Rows are points. Two turns around zero, p and q, are shown by what they do to some points. Write where each new point lands after one turn and then the other. Backwards means that the second turn is done in reverse. Each puzzle has new turns, and all numbers are rounded.

Turn p:
[-0.9  2.0 -0.3] -> [-0.8  2.0  0.5]
[ 1.7 -2.8  2.5] -> [ 2.7 -3.0  0.6]
[1.5 2.8 0.7] -> [ 1.8  2.7 -0.2]
[-2.5 -2.3 -2.5] -> [-3.6 -2.1 -0.5]
[3.6 3.2 0.1] -> [ 3.0  3.2 -1.9]
[-3.4 -2.9 -0.5] -> [-3.1 -2.9  1.5]
Turn q:
[ 1.2  1.6 -0.1] -> [0.4 1.6 1.1]
[ 1.5 -0.1  3.0] -> [ 3.1 -0.7  1.0]
[-6.5  0.3 -2.2] -> [-6.1 -3.1  0.5]
[ 3.1 -1.3  1.0] -> [ 3.1  1.0 -1.2]
[ 0.7 -0.4 -1.7] -> [-0.6  1.2 -1.3]
Where do these land?
p, then q: [ 2.8 -0.5  1.2] -> [ 1.6  2.2 -1.5]
p, then q: [1.2 3.1 2.6] -> [2.3 2.4 2.6]
q, then p: [0.3 0.6 2.8] -> [ 2.6 -1.2  0.0]
p, then q: [-3.8 -2.4 -3.8] -> [-3.9 -4.3 -1.1]
p, then q backwards: [-0.5 -0.7 -2.8] -> [-1.5 -1.4 -2.1]

Turn p:
[ 0.8 -3.5  0.6 -3.4] -> [ 0.7 -2.7  1.5 -3.9]
[-2.5  1.2  1.2  4.0] -> [-1.5 -0.2 -3.2  3.6]
[ 1.9  1.5 -1.8 -3.3] -> [ 0.6  2.1  3.6 -1.6]
[0.3 2.1 2.1 3.9] -> [ 1.1  0.0 -1.8  4.4]
[ 2.2 -1.2 -3.3 -2.0] -> [ 1.4  2.2  1.0 -3.6]
[-2.7 -0.1  1.2  0.8] -> [-2.2 -1.4 -1.2  1.1]
Turn q:
[-0.6 -6.1 -2.1  1.1] -> [-4.3 -4.6 -1.0 -1.5]
[ 0.6 -1.3  1.4  3.7] -> [-0.2 -2.4  3.5 -0.3]
[ 3.4 -1.0  2.8 -3.1] -> [ 4.2 -1.7 -2.3 -2.0]
[-2.3 -0.7  0.4 -1.9] -> [-1.1  1.4 -1.3 -2.2]
[ 1.5  2.6 -1.3  0.0] -> [ 1.3  1.0 -0.3  2.8]
[ 0.1  4.6  0.8 -0.3] -> [2.4 3.5 1.0 1.7]
[-2.7  1.9 -1.9  0.5] -> [-2.3  2.8  0.5  1.3]
Where do these land?
p, then q: [-0.1 -2.5 -0.8  1.0] -> [-0.7 -0.2 -2.5  1.0]
p, then q backwards: [ 5.2 -1.6 -1.8  0.0] -> [ 1.4  2.1  4.7 -2.2]
q, then p: [ 1.4 -1.5 -1.4 -2.1] -> [-0.1  1.8 -1.3 -2.4]
p, then q: [-3.5  3.9  0.7  0.8] -> [-2.8  1.8  4.2 -0.3]
p, then q: [-3.0  1.7  3.4  0.3] -> [-3.2 -1.3  3.0 -1.6]

Turn p:
[ 1.7 -1.0 -0.7 -1.9] -> [ 1.4 -2.0  0.4 -1.3]
[-0.1 -0.9  3.1  0.1] -> [-2.0 -0.6  2.4  0.6]
[-0.2 -2.2 -0.3  0.8] -> [-1.4 -1.5 -1.1  0.1]
[ 2.4  5.8 -3.1  3.0] -> [ 5.2  3.4 -1.9  3.9]
[-3.8 -1.7  0.9 -2.0] -> [-3.2  0.7  0.2 -3.4]
Turn q:
[-1.8 -3.3  2.5  2.4] -> [ 2.2 -2.1 -3.1  2.7]
[ 0.5  2.0 -2.2 -1.9] -> [-2.2  1.0  1.9 -1.8]
[-0.3  0.6  4.7 -2.0] -> [ 2.2 -1.9  3.3  2.6]
[-0.1  3.4 -3.9 -2.6] -> [-4.4  1.8  2.5 -2.3]
[ 2.0 -0.4 -1.1  2.3] -> [ 1.2  2.0 -1.8 -1.4]
[-1.4 -1.8  2.8  3.5] -> [ 2.4 -0.4 -2.9  3.3]
[ 1.2 -0.6 -2.8 -1.7] -> [-1.4 -0.4  0.1 -3.2]
Where do these land?
p, then q backwards: [2.1 0.4 1.4 1.9] -> [-1.7  0.8  2.6 -0.1]
p, then q: [1.2 1.7 6.4 1.1] -> [ 3.3  0.6 -0.2  5.9]
p, then q: [-2.2  1.8 -2.4 -0.4] -> [-2.0  1.8  2.1 -1.6]
q, then p: [ 0.7 -1.9 -3.3 -2.6] -> [-0.9 -0.8  0.4 -4.5]
p, then q: [-1.8 -2.1 -2.1  0.0] -> [-2.9 -1.2 -0.4 -1.5]

Turn p:
[ 3.6 -0.5  0.2 -0.5  1.6  1.0] -> [ 2.6 -1.4 -2.1 -1.6  0.4 -0.9]
[ 0.3 -3.7 -1.8 -0.8 -2.6  0.1] -> [-0.7 -2.1  1.9 -2.2  1.9  2.8]
[ 2.2  0.7  1.9 -0.7  3.2 -7.4] -> [ 3.3 -2.5  3.6  0.8 -4.6 -4.8]
[-4.9  1.7  0.6 -1.2 -0.7  4.8] -> [-2.2  6.1 -1.1  0.7  2.2  2.0]
[ 1.5 -0.9  2.7  2.3 -0.4  2.3] -> [ 1.3 -1.0 -1.9  2.1  3.1 -0.2]
[-0.9  1.8 -1.3 -0.2 -2.6  1.0] -> [-1.5  0.9 -0.8  0.6 -1.0  2.9]
[-1.9  0.9 -2.1  1.0  1.5 -1.7] -> [-2.8  0.3  0.6 -0.4 -1.8 -1.8]
Turn q:
[0.3 2.6 0.4 0.6 2.5 2.2] -> [ 1.0  0.6 -1.7  0.7  3.5 -1.1]
[-2.1 -4.1 -1.9 -4.2  0.9 -1.3] -> [-3.0 -1.4 -2.6 -1.7 -3.0  3.9]
[ 1.6  4.9  4.3  2.6 -2.3 -0.3] -> [ 4.5  3.9  3.3  0.2  1.7 -2.9]
[-1.1 -0.6 -3.3 -1.4 -0.7  0.8] -> [-1.0 -1.3 -2.3  1.8 -2.0  0.3]
[-2.7 -1.7 -1.1  0.7  0.9  1.2] -> [-2.5 -0.3 -0.5  2.0  0.6  1.8]
[ 3.9 -2.1  3.0  0.3 -0.4  2.5] -> [ 3.2 -3.2  2.6 -1.4  2.0  1.3]
[ 0.1  1.0 -1.5  1.4 -0.9 -5.1] -> [-2.3  1.9  1.2 -1.5 -2.8 -3.4]
Where do these land?
q, then p: [ 1.8 -3.6  2.1  1.1  0.0 -1.4] -> [2.9 2.2 1.8 0.2 2.6 0.3]
q, then p: [ 2.7  1.3 -3.1 -0.6 -3.1  1.2] -> [ 0.0 -5.1  1.4  0.2 -0.1  1.3]
p, then q: [ 0.4  0.0  1.0  2.1  3.0 -3.4] -> [-1.8  1.1  3.3 -2.3 -2.3 -0.5]
q, then p backwards: [ 0.2 -1.3  0.6 -0.2 -1.0 -4.4] -> [-1.6  0.4 -3.0 -2.3  1.1 -2.1]
p, then q: [ 0.8  0.6  2.0 -2.0  0.4  0.1] -> [ 1.9 -0.8  0.3 -1.0  0.4 -1.9]
p, then q: [-4.6  2.1 -4.0 -3.6  0.9  4.8] -> [ 2.6  4.4 -6.5  3.0 -0.5 -0.5]
q, then p backwards: [ 0.0 -0.5 -0.7  2.6 -2.1  4.2] -> [ 0.5 -0.6  3.8  2.4 -2.3 -1.9]
q, then p: [ 3.0 -2.0  2.0  1.7  1.2 -2.1] -> [ 3.4  2.1  2.9 -0.5  0.9 -0.8]
p, then q: [-4.5  3.5  0.1 -1.1  0.7  0.8] -> [ 1.5  4.4 -0.5  2.7  0.0 -2.5]

Turn p:
[ 0.9 -1.9  1.8  2.7 -0.6  3.0  0.1 -0.8] -> [ 0.2 -2.3 -0.7  3.2  0.9  2.8 -0.1 -0.2]
[-1.1 -4.4 -0.7  2.6 -1.5  1.0 -2.5  0.4] -> [-3.8 -0.5 -0.6  3.8 -1.5  1.4 -1.6 -0.7]
[-2.5  5.3 -1.3 -3.8 -0.6 -1.5  4.7 -0.3] -> [ 4.5  3.1  1.9 -3.6 -2.0 -2.4  4.2  1.3]
[ 1.8 -2.3  1.8  0.3 -3.1  0.4 -2.9 -1.2] -> [-0.6 -1.3  0.9  1.0 -0.9  2.9 -3.7 -2.1]
[-1.2  0.7  0.5 -3.5  2.4 -1.2  2.1 -0.9] -> [-0.1 -0.1  0.9 -4.1 -0.1 -0.3  2.8  1.1]
[-0.8 -0.6  2.0  2.3 -0.2  1.4 -5.2  0.0] -> [-2.5  0.9  1.7  2.9  2.9  1.9 -2.5 -1.6]
[-0.7  3.4 -1.0 -0.4  0.9 -3.0  1.3 -3.6] -> [ 1.8  1.8 -0.2 -2.9  0.2 -1.5  2.9 -3.5]
[-0.2  1.6  1.1 -0.3  0.3 -3.0  2.9  1.5] -> [ 1.7 -1.5  1.6 -1.4 -0.5 -3.5  1.4  0.3]
[ 3.8 -1.8 -4.3  0.2  2.4  2.8 -0.6  5.0] -> [-1.2  0.1 -5.4  1.0  0.9 -1.6 -3.4  5.3]
Turn q:
[ 0.0  0.2  0.3  0.1 -1.8  3.6 -4.3  3.3] -> [-1.2 -0.8  2.8  0.1  3.7  3.4 -0.5  3.2]
[ 2.8 -1.9  2.8 -2.2 -0.5 -1.1  3.0  1.4] -> [ 2.7 -0.1  1.3 -3.2 -2.1 -3.0 -1.0  1.9]
[-0.5  3.2  1.2 -1.9  1.1 -2.4 -0.6 -0.6] -> [-2.3  3.7  0.4  0.4 -0.8 -1.9  0.3 -0.2]
[ 2.4  1.8 -3.3  1.2  3.5 -2.1  2.6 -3.6] -> [ 2.0  2.5 -2.8  0.4 -2.7 -0.1  4.0 -4.1]
[-4.1 -1.0  1.3 -3.4  2.5  2.0  0.6 -3.6] -> [-2.3 -1.2  1.9 -0.5  1.9 -3.2 -1.3 -5.3]
[-3.1 -1.1 -3.1  0.0 -2.9 -2.9 -0.8  2.1] -> [-3.2 -1.0 -4.2 -1.1 -0.4  1.9 -2.4  1.6]
[ 0.6 -2.4  0.8  0.9 -1.7 -2.0  3.0 -3.3] -> [ 2.6 -1.2 -1.2  0.5 -3.6 -1.3 -2.5 -1.9]
[ 2.4  3.1  1.2  2.3 -0.3  1.8  0.7  1.8] -> [ 0.9  0.0  2.1  1.9 -1.0  0.6  3.2  2.9]
[ 1.8  2.9  1.2  2.9  2.3 -3.0 -2.3  1.5] -> [ 0.9  4.3 -1.6  2.9  1.0 -0.5  2.0  2.8]
[-3.4 -2.7 -3.9  1.2 -1.6  1.3  0.9  2.7] -> [-1.9 -5.0 -3.3 -1.4  1.2  2.1 -0.1  0.6]
[ 1.0 -2.0  1.6 -1.1 -0.6  4.7 -2.9 -1.8] -> [ 1.6 -1.1  4.6  0.0  2.9  2.0 -1.8 -1.6]
Where do these land?
q, then p: [-1.6  1.3  0.6  2.4 -2.3 -3.7 -3.5 -3.7] -> [ 0.3  4.1 -0.9  4.6  2.5 -0.1 -0.8 -3.0]
q, then p: [-5.1  1.0 -3.0 -0.9 -0.1  1.8 -0.6  3.1] -> [-4.4  1.2  0.7  0.5 -1.4  0.4  4.4  2.7]
p, then q: [ 2.5  0.2  1.0 -1.5  0.2  1.9 -0.2 -3.3] -> [ 0.9 -0.7  2.7 -2.1  1.3  1.6  1.3 -2.3]
q, then p: [ 4.8  2.3  0.3 -0.4  3.7 -0.5  1.5 -0.8] -> [ 5.9 -1.7 -0.2 -2.2 -0.4 -1.4  0.8 -0.6]
p, then q: [-3.8 -0.2  0.1 -2.4 -1.4 -0.7  1.6  3.0] -> [-1.3 -0.5  0.9  0.3 -1.9 -2.2 -1.6  4.6]
p, then q backwards: [ 3.2 -0.6 -0.1 -1.2 -0.4  1.8 -0.1  3.2] -> [-0.1 -2.7  1.5  1.2 -2.7 -1.5 -0.8  2.2]
p, then q: [ 2.4 -0.6 -1.6  0.9 -0.3  0.7  3.2  0.2] -> [ 1.6 -0.7 -2.0 -2.1 -1.1  2.7  0.1  0.6]
p, then q: [-5.7 -3.3 -0.5  1.3 -0.6 -4.1 -4.0 -2.2] -> [-4.5 -1.8  0.5  5.3 -1.9 -2.8 -3.3 -3.0]
q, then p backwards: [3.4 0.0 3.1 1.8 1.3 2.7 2.0 0.5] -> [-1.3  3.0  2.6  0.4 -1.4  0.0  3.9  1.6]
